Rows are points. The points of each table are mixes of a few directions, plus a little noise. Count the directions of each table, and those that both share. Where both have some left over, give the other angles between the two spaces (their principal angles), to ten degrees, smallest first.

First:
[[-18  54  14]
 [ 73  35  20]
 [ -8  40  11]
 [ 19 -77 -21]
 [ -5 -62 -19]
 [-61   9  -5]]
Second (6 x 3):
[[ 31   7 -28]
 [-99 -22  91]
 [ -1   0   1]
 [ 58  13 -53]
 [  7   2  -7]
 [  5   1  -4]]
Directions: first 2, second 1, shared 0; angles 50

First (6 x 4):
[[-24 -18  63 -43]
 [ 11  -9   0  -1]
 [-61  83 -56  48]
 [ 71 -34 -40  20]
 [-16 -16  49 -34]
 [ 19  -6 -15   9]]
Second, 7 rows:
[[ 38  76 -14  -1]
 [-42 -84  16   1]
 [-44 -87  17   1]
 [ 35  70 -13  -1]
 [-18 -36   7   0]
 [ 38  75 -14  -1]
 [ -7 -14   3   0]]
Directions: first 2, second 1, shared 0; angles 60

First, 7 rows:
[[ 46  19   9  17 -26 -33  27  40]
 [-38  40  -5  78  26  19  13 -62]
 [ 12 -39  13 -85 -49   7 -32  40]
 [  5  25 -19  69  63 -21  35 -20]
 [ -5 -36 -26 -24  72  -7  -4   0]
 [ 37   1   6 -10 -21 -25  12  39]
 [-56 -10  21 -44 -65  60 -52 -38]]
Second, 7 rows:
[[  18   17   40   -6   13   27  -26  -21]
 [  46   13  -28  -50    6   25    3  -60]
 [  30    6  -26  -32    4   17    5  -38]
 [  15   -8  -25    8   14   24    6   -2]
 [   5  -20   32    0  -15    9   43  -28]
 [ -29  -42   32   77    4   18   36   49]
 [ -85   34  -25    3  -26 -121  -66   98]]
Directions: first 3, second 4, shared 0; angles 60, 70, 70

First (7 x 9):
[[ 61 121 -19 -45 -53  42  41   9  83]
 [-23  -7   1 -13  39  -2   8 -10 -20]
 [-28   0  12 -14  43  11 -45  -1  -2]
 [  0  -7  -9  -7 -13   4  48  27   1]
 [ -8 -19   4  -3 -19  19  -2  60  21]
 [ -2 -16   1  13   3 -14  -5 -16 -17]
 [  1 -72   9  69   0 -62 -46 -69 -67]]
Second (9 x 9):
[[ 25  -3  26  65 -30  11  46  16  20]
 [ 33  59  -8  -8 -14   4  25 -35  21]
 [ -3  49 -22 -53  40 -11 -15 -64 -14]
 [ 27  67  -4  -8  15  -7  -4 -78   4]
 [-49 -49  23   0  29  34   3  89   9]
 [ -4 -33   6   9 -37  16 -21  71  24]
 [-38 -71 -28 -34   7 -28  -1  26 -47]
 [-25 -16 -13 -28  42 -29 -61 -51 -42]
 [ 33  -4  19  58 -52   9  29  26  27]]
Directions: first 4, second 5, shared 4

First, 11 rows:
[[ -56  -18   36    0  -36  121  -22   20   -5   77  -32  -52]
 [  85   10   11  -14    5  -29  -16  -10  -26  -63   71   52]
 [   0   -5  -18  -38   37  -15  -20   21   12  -18    6    0]
 [  25    2  -34   -6    9  -35   -6  -12   -2  -68    3   20]
 [ -49  -15   11   -7    7   47  -13    7    6   44  -44  -37]
 [ -55  -13   -8   30  -53   85   -4  -12   -4   15  -65  -44]
 [  49    9   28   19   33  -77   17  -44  -19  -15   16   40]
 [  14   11  -15   10  -15  -24   17    2    4  -17   20   14]
 [ -17   16  -46   -8  -25  -17   27   51   35    4   33   -2]
 [ -56  -24   47    6   25   54  -18  -23   -9   70  -74  -44]
 [  58   27  -12    8   14 -108   40   -1    7  -29   67   54]]
Second:
[[ 18  13 -40 -42  23 -55 -37  56  74   5 -18   6]
 [ 25  10  54  91 -66  17  23 -77 -33  36 -49   6]
 [-30 -12  -7 -26  10 -26  10  94  99 -17  35  33]
 [ 19  17 -15 -25  -3  -9  -4  32   5  24  39  -2]
 [-39 -15 -27 -13  37   7   1 -26 -31 -28 -27 -26]
 [-19  -1 -14  13   9  31  11 -74 -93   5 -28 -45]
 [ 22 -12  17 -11  26 -40  25  23  15 -72  82  62]
 [ 18 -20  37  -6   1  41 -40  -3   4 -22 -12  14]
 [-13  19  -8  20 -36  34  11 -25 -40  70 -23 -47]]
Directions: first 5, second 6, shared 4; angles 80

First, 9 rows:
[[ 27  21 -14  76 -15  27 -25   2  59 -22 -53 -25  47 -19]
 [  9  -7  15 -58   6 -23  27   4 -33   7  22   5 -17   1]
 [ 57 -35 -33   1  44  12 -27 -38 -29  54   0   0  38  41]
 [-56  32  24  18 -41  -3  14  31  35 -49  -6   0 -30 -36]
 [-18   7   0  17  -9   5  -5   4  12  -9  -3   1  -5  -5]
 [ 44   3  10 -31   2 -15  21   4  -7  -2 -10 -15  16 -10]
 [ 16 -31 -38  35  35  26 -44 -36 -13  46   3   9  25  43]
 [-63 -10   9 -30   0 -11   6   3 -31   6  44  28 -52  13]
 [-17  20  27 -26 -24 -19  31  25   6 -32   2  -4 -22 -28]]
Second (9 x 14):
[[-36   7 -17   7  18  -9 -23   8 -13   0  28  16 -10  12]
 [ 11   6   7 -13  -4  -9  12   7   0  -8  -3  -6   3 -10]
 [-33  10 -14   2  18 -13 -19  11 -14  -4  28  14  -9   8]
 [-34 -84 -37 121  -4 111 -69 -92  26  88 -30  25  -3  73]
 [  9  23  10 -33   2 -31  19  26  -7 -24   9  -6   0 -20]
 [ 27  11  16 -26 -10 -14  25  12   3 -15 -11 -14   6 -19]
 [  6  27   9 -36   4 -35  18  29 -10 -27  13  -5   0 -21]
 [ 29   9  17 -25 -11 -12  26  10   4 -14 -13 -14   7 -19]
 [ 21 -10   9   2 -12  13  11 -11  10   5 -20  -9   6  -3]]
Directions: first 3, second 2, shared 1; angles 50

First (9 x 20):
[[   2   53  -76   30  -27   66   86  -24   24   19   19  -52  -40  -26
   -42    5   55   36   -4  -28]
 [ -50  -34   51  -24   -3  -80  -36   31   13   20   34   67    5   -5
   -38  -15  -53  -31  -36  -26]
 [   5  -21   32  -10   17  -21  -41   13  -31  -16   -4   17    0  -11
    38   -6  -20    3   14   16]
 [ -83   -6   49  -32   -3  -70    1   14   24   47   29   67   48   15
  -121  -53  -47  -75  -71   -9]
 [  49   40  -52   22   24   42    3  -27  -58  -14  -17  -28    7  -13
     9  -18    3    5    0   64]
 [  62   15  -78   37  -29   45   27  -27   50  -11  -20  -47  -13   40
    35   70   35   23   17  -19]
 [  12    9  -20    9    7  -14  -15    4  -30   -1   20   14  -17  -28
    -2  -10  -24    6  -16   15]
 [  14  -11   16   -3    4   22   -4    1   -4  -18  -20  -22   -8    0
    49   13   23   23   37   -2]
 [ -10  -45   78  -30    8    9  -22   13   13  -25  -43  -15   17   26
    71   15   28   10   61  -11]]
Second (11 x 20):
[[ -18   19   36  -26   17   35  -20  -14  -22   25  -11  -46   30   -8
    -5   48   13   -8   23   62]
 [  76   16 -113   31  -10  -67   13   23   27  -61   43  105  -40   30
    31  -32  -50   41  -49  -91]
 [  11  -72  -15   28   17  -86   27   33   28  -59   60  119  -42   18
    -1  -88  -61  -16  -78 -119]
 [ -55  -63   83   17  -37   11   10   -2  -22   26   -6  -14  -55  -40
   -16  -54   70   53   53   -9]
 [  -8   -8   33  -29   58   -9  -20    2  -15  -11   35   20   34   11
    -4   33  -46  -38  -37   19]
 [ -34  -18   34    1   -8   17   12   -5   10   20  -30  -39   12   -8
   -17  -17   16  -40    6    9]
 [   3    5  -12    7  -14    4    6   -1    7    4  -13   -9   -3    0
     0   -6    8    2    6   -3]
 [  14   48  -20  -26   30   23  -17  -10    0    7  -13  -34   54   16
     3   61  -26  -43  -12   50]
 [  18   39  -56   15  -39   21   16   -7   27   13  -51  -43    7    6
     5   -1   20  -10   18    5]
 [  15   45  -19   -9  -11   31  -15  -12  -13   17  -17  -36   10   -4
    10   44   23   29   34   45]
 [ -25  -11   50  -10   -1   20  -13   -8  -27   20    2  -22   -7  -19
    -5   12   32   28   34   32]]
Directions: first 5, second 4, shared 0; angles 30, 40, 40, 60

First (10 x 32):
[[   6  -74  -41   26   52  -13  -26    6   11  -23    7    0  -10   22
    11   50  -32   -2   28   13   57   26   -4   86  -25    1   -4   22
    88  -15   14  -74]
 [  -1    7    4   -3   -6    1    3   -1   -1    2   -1    0    1   -2
    -1   -5    4    0   -3   -1   -6   -3    0   -9    3    0    1   -2
    -9    2   -1    8]
 [   3  -36  -20   13   25   -6  -13    3    6  -11    3    0   -5   11
     5   24  -16   -1   14    6   28   12   -2   42  -12    0   -2   11
    43   -8    7  -36]
 [  -2   27   15  -10  -20    5   10   -2   -4    8   -3    0    3   -8
    -4  -18   12    1  -11   -5  -21   -9    2  -32    9    0    2   -8
   -32    6   -5   27]
 [   9 -101  -57   36   72  -18  -37    8   15  -31   10    0  -14   31
    15   68  -44   -3   39   17   78   35   -5  118  -34    1   -6   30
   121  -21   20 -102]
 [   5  -66  -37   24   47  -12  -24    5   10  -20    6    0   -8   20
    10   45  -29   -2   26   11   50   23   -3   77  -22    0   -4   19
    78  -14   13  -66]
 [  -4   47   27  -17  -33    8   17   -4   -7   14   -4    0    6  -14
    -7  -32   21    1  -19   -8  -36  -16    2  -55   16    0    3  -14
   -57   10   -9   48]
 [  -8   91   51  -32  -64   16   33   -7  -14   28   -9    0   12  -27
   -13  -61   40    2  -35  -16  -69  -31    4 -105   31   -1    5  -26
  -108   19  -18   91]
 [  -4   43   24  -15  -31    8   16   -4   -7   13   -4    0    6  -13
    -7  -29   19    1  -17   -8  -33  -15    2  -50   15   -1    3  -12
   -52    9   -9   44]
 [  -5   60   34  -22  -43   11   22   -5   -9   18   -5    0    8  -18
    -9  -41   26    2  -24  -10  -46  -21    3  -70   20   -1    3  -18
   -72   13  -12   61]]
Second (10 x 32):
[[ 14  20 -30  -3  13  12  -1  -6  52 -24  -7  10  -5  48   7 -17 -19  70
    0  28  -2 -10  12 -24 -58 -49  -8  -7  20  -7   5  16]
 [ -3   9 -36  -4 -35  15 -27  -2  59 -54 -22  22  15  43  12  29 -13  -8
  -24 -16  -1   9  47 -29 -39 -12 -42   5   1 -21  -4  10]
 [  1   2  11  -8 -82  -6 -31 -15  60  -4 -20  22 -50  34  34 -14 -25  -5
  -26 -21  12  -4  17 -67 -35 -31  12  13 -61 -20  10  37]
 [ -2  40   9  -2 -56  22  -7 -12  33  -5 -25  16 -16  33   9 -36  -9  25
  -32  -2 -20 -10  -6 -61 -20 -23  10   7 -48   4  20  38]
 [ -6  12 -16  -8 -26 -27 -17  10  21 -21   4  16  -6  10   0  23 -12  10
  -11 -26  -6  -2  30 -63 -39 -15 -41 -19 -37 -35 -22  57]
 [ 13 -15  34 -27  61   7  48  -5 -51  37  28 -40  40 -75  -9  -6  57 -58
   38  20  -6  -4   9  85  84  40  28 -10  43  39 -31 -63]
 [ 21 -51  -1  -9  62 -37   7   0   1  23  35 -16 -25 -20  13  13  -8  14
   50  24  40  -2   7  51 -12 -20  19 -11  48 -10 -20 -33]
 [-31  40   8  21 -38  -7  -6  21 -53   1  -9  12  12 -10 -32   2   1   0
  -33 -36 -37   1 -34 -62  12  29 -29  -8 -65  -9  10  66]
 [ -8 -47  -7  35  52   3  -1  10 -57  10   5 -13  11 -16 -15  22  -4 -21
   19  10  25  21 -48  93  37  40  15  23  64  16  26 -72]
 [  1 -10  28   5  49  18  34  -1 -65  36  10 -28  27 -48 -18 -17  34 -30
   21  20  -5   2 -36  77  72  41  35   7  36  42   7 -57]]
Directions: first 1, second 6, shared 1

First, 9 rows:
[[  9  44   1  12   6  32  20   9  18  16  26  -3   3 -11 -40  13 -11 -10
   29 -37  42  -9  11  20  11  27  -4 -45  13  -5  37   0]
 [  6  33  18  10  -2  10  -5 -16  20  -5   5   4  -5  -3 -17   2  30  -1
   23 -10  17  11  20  15   7  16   5 -16  -5   8   9   6]
 [ -7 -42 -23 -14   1 -13   9  19 -23   7  -8  -5   7   3  24  -2 -37   1
  -29  14 -23 -13 -24 -20 -10 -22  -5  20   7  -9 -10  -8]
 [  1  13   3   4   1   7   2   0   6   2   4   0  -1  -2  -9   2   4  -1
    8  -8  10  -1   4   5   2   6   0 -10   1   0   8   1]
 [  4  22   5   5   1  13   4  -1  10   3  10   0   0  -4 -16   4   4  -3
   15 -13  17   0   8  10   6  11  -1 -17   3   1  13   1]
 [ 10  43  -2  10   6  33  24  14  16  18  29  -5   3 -11 -40  14 -18 -11
   27 -37  43 -12   7  19  10  26  -5 -44  16  -8  39   0]
 [ -1 -20 -21  -7   4   1  17  23 -16  13   4  -6   7  -2   4   4 -40  -4
  -13  -4  -2 -15 -18 -10  -5  -7  -7   0  12 -12   7  -6]
 [ -4 -10  19  -1  -6 -22 -30 -29   3 -23 -22   9  -8   7  21 -11  46  10
   -6  27 -27  20  11  -3  -3 -10   9  29 -20  14 -31   6]
 [-17 -82  -2 -21 -11 -59 -39 -21 -33 -31 -50   7  -4  20  72 -26  25  20
  -54  68 -79  17 -17 -35 -21 -49   8  83 -26  10 -69   0]]
Second (8 x 32):
[[   6  -12   -9   38   -3   -4   -1   40   -3   17   13    7    3   -3
     4   15  -30   -6   17  -16   32  -41    3  -26    1   45    7    6
    10   -3   10   10]
 [   4    4   30   13    7   -3  -31   -3   11   11   22    6  -14   -4
    23    5   33   21    1   -8   10   11   -4   24  -10   49   18    4
     1   27  -37   28]
 [   8    9  -29  -54  -34    8   20  -39    7  -52  -43   17   -4   34
   -10   -4   47  -45   -6   77  -72   42   27  -44   43 -121   -1   -4
   -28   -8  -18  -56]
 [ -11   -2   20    6   18   -3   -4   -8   -9   21    8  -21    8  -22
     0  -10  -13   23  -11  -33   14    1  -12   45  -29   12  -15   -7
    10   -1   14   18]
 [   4   -1  -24   -3  -10    2   15   14    1  -12  -11   10    2   12
   -10    5  -14  -19    8   15   -3  -12    6  -36   18  -12    2    3
    -3  -11   12  -17]
 [  -9   -8   17    7    5   -4   -1  -16  -14   18   -1  -20   12  -19
     1   -9   -6    8  -12  -17   -1    3    2   37  -23  -27  -22  -12
     5   -6   10    5]
 [  -6   14  -23  -17   22    5   20   17    3   -7    0   -3    0    2
   -24   -8  -42   14    1  -24   24  -12  -29   -6    0   46    3    9
     7  -11   37    3]
 [   4   -3   16   10   -5   -2  -18   -5    5    4    9    5   -6   -1
    16    6   26    3    2    6   -3    7    7    7   -2    7    8    0
    -2   14  -26   10]]
Directions: first 2, second 4, shared 0; angles 30, 70
